Rows are points. Each copy is the shape, with its points in the same order, stretched, turned, moved and blurred by noise. Some copies are also mirrored. Which?

Shape (8 x 2)
[[-2.9  3.3]
 [-1.7 -1.3]
 [ 2.4  3.1]
 [-2.1 -2.5]
 [ 2.3  1.5]
 [ 4.4  1.5]
 [ 6.4 -4.1]
 [ 4.0 -1.3]]
Copy 1 (8 x 2)
[[ 2.7 -0.2]
 [-1.8  2.0]
 [ 1.7 -5.2]
 [-2.6  2.9]
 [-0.3 -4.0]
 [-0.3 -5.7]
 [-7.3 -4.4]
 [-3.4 -3.2]]
Copy 1 is: only turned
Copy 2 (8 x 2)
[[ 0.6 -4.0]
 [-1.5 -0.8]
 [ 3.9 -1.6]
 [-2.7  0.0]
 [ 3.2 -0.7]
 [ 4.2  0.1]
 [ 3.5  4.0]
 [ 3.2  1.5]]
Copy 2 is: mirrored
Copy 3 (8 x 2)
[[ 2.4  4.9]
 [-3.2  1.4]
 [ 3.9  0.8]
 [-4.4  1.3]
 [ 1.7 -0.2]
 [ 2.4 -1.8]
 [-4.0 -6.7]
 [-1.4 -3.3]]
Copy 3 is: only turned
Copy 4 (8 x 2)
[[ 2.6  4.2]
 [ 1.1 -0.7]
 [-1.8  4.9]
 [ 0.8 -0.9]
 [-2.4  2.9]
 [-4.5  3.7]
 [-6.2 -0.7]
 [-4.1  1.3]]
Copy 4 is: mirrored

Shape (9 x 3)
[[ 0.7  2.9  1.7]
 [-3.2  0.7  4.9]
 [-2.4 -4.2 -0.1]
 [-6.6  0.0  5.0]
 [ 4.2  4.0 -2.7]
 [ 3.5  0.8  2.9]
 [ 3.2  2.1 -0.1]
 [ 1.0  2.1 -1.6]
 [ 0.4  2.8  5.7]]
Copy 1 (9 x 3)
[[-2.3  1.1 -0.8]
 [-3.3  0.5  3.7]
 [ 1.3 -3.4  2.3]
 [-4.0 -1.7  5.8]
 [-1.5  1.8 -5.3]
 [-0.6  3.4 -0.3]
 [-0.5  2.0 -2.5]
 [-1.3  0.3 -2.6]
 [-3.2  3.0  2.1]]
Copy 1 is: only turned
Copy 2 (9 x 3)
[[ 3.4  2.3  2.4]
 [-1.9  3.9  3.8]
 [-2.2 -1.4 -1.5]
 [-4.6  2.0  5.1]
 [ 9.3  0.1  0.2]
 [ 3.7  4.3 -0.4]
 [ 6.0  1.6 -0.9]
 [ 4.8 -1.4  1.6]
 [ 1.4  5.9  3.5]]
Copy 2 is: mirrored

Shape (9 x 4)
[[-6.2  2.2 -4.0 -2.4]
 [-1.9  4.6  3.5  3.9]
 [-4.7 -3.5 -2.6 -0.8]
 [ 1.7  1.3  3.0 -2.5]
 [-1.7  0.2 -1.5  3.5]
 [ 1.1  4.7  5.5 -2.5]
 [ 0.8 -0.2 -1.7 -1.4]
 [-1.8 -1.8  2.8  5.4]
 [ 1.5  3.6 -0.3 -1.2]]
Copy 1 (9 x 4)
[[-0.8  4.7 -2.0 -3.9]
 [ 4.2 -2.7 -4.1  2.6]
 [-3.1  1.7  0.9 -0.7]
 [ 3.7 -2.4  1.2 -3.6]
 [ 1.5  0.7 -1.0  3.4]
 [ 5.7 -4.2 -1.7 -4.7]
 [ 1.9  1.3  2.1 -1.9]
 [ 0.9 -3.7 -1.4  6.0]
 [ 4.7  0.7  0.1 -2.5]]
Copy 1 is: mirrored
Copy 2 (9 x 4)
[[-1.4  5.1  3.2 -5.2]
 [ 6.8 -3.0  4.7  3.3]
 [-5.1  4.0 -2.2  0.8]
 [-1.3 -4.3 -0.9 -0.6]
 [ 3.4  2.2 -1.9  2.6]
 [ 1.3 -6.7  3.8 -1.2]
 [-0.8  0.8 -4.2 -1.7]
 [ 2.2 -1.7 -1.3  8.5]
 [ 2.9 -1.1 -1.0 -3.2]]
Copy 2 is: only turned

Shape (11 x 6)
[[ 2.8 -3.4  5.2 -0.6  4.6  3.4]
 [ 7.0  0.5  1.6  1.0 -3.6 -4.3]
 [ 0.2 -3.4  1.3  0.9 -0.1  1.3]
 [ 0.2 -2.3  5.5 -1.5  1.7  0.1]
 [-2.2 -1.7 -1.4 -2.2 -5.8  3.7]
 [ 3.5  1.4 -4.9  0.0 -0.7  2.6]
 [ 0.4 -4.0 -1.8  2.3  0.6 -0.9]
 [-1.9  4.5 -9.7 -3.9  0.7  3.0]
 [ 2.8  1.2  1.4  3.0  0.5 -1.2]
 [ 0.9  3.2  1.4  2.2 -0.3  1.2]
 [-1.2  1.9 -6.3 -1.4 -0.7  5.2]]
Copy 1 (11 x 6)
[[ 1.2  0.0  1.7 -2.0 -5.7  5.6]
 [ 1.4 -5.5 -2.1 -2.6 -3.6 -5.4]
 [ 0.1  1.0  0.2  1.2 -2.8  0.3]
 [-0.7 -0.9  0.8 -2.0 -1.8  3.5]
 [-2.0  5.6  1.2  0.3  0.0 -4.1]
 [ 6.4  2.5  0.7 -0.5 -3.3 -4.9]
 [ 2.1 -1.2  0.0  4.2 -2.0 -0.9]
 [ 9.8  6.8  3.2 -0.3  2.7 -5.7]
 [ 3.5 -1.8 -2.5 -0.9 -3.5 -1.5]
 [ 3.3  1.6 -2.7 -2.0 -2.9 -1.8]
 [ 6.0  7.2  1.7  0.4 -0.6 -4.2]]
Copy 1 is: mirrored
Copy 2 (11 x 6)
[[-3.2 -1.8 -2.0  2.0  3.6 -8.7]
 [ 5.9 -2.6 -6.9  2.4  1.5 -1.7]
 [ 0.0 -2.3  0.4 -0.9  0.7 -4.7]
 [-1.8 -2.0 -0.9  1.6  4.5 -4.8]
 [ 1.6 -5.1  2.7  1.7 -3.0  0.3]
 [ 1.0 -0.6 -3.6  2.3 -4.6  0.2]
 [ 0.0 -2.2  0.1 -3.6 -0.5 -3.7]
 [-2.9  1.9 -1.0  2.4 -6.1  7.2]
 [ 2.6  1.7 -3.5  0.9  1.4 -3.7]
 [ 2.6  2.3 -2.3  3.8  0.0 -2.3]
 [-0.9  0.0  0.3  1.4 -5.8  2.3]]
Copy 2 is: only turned
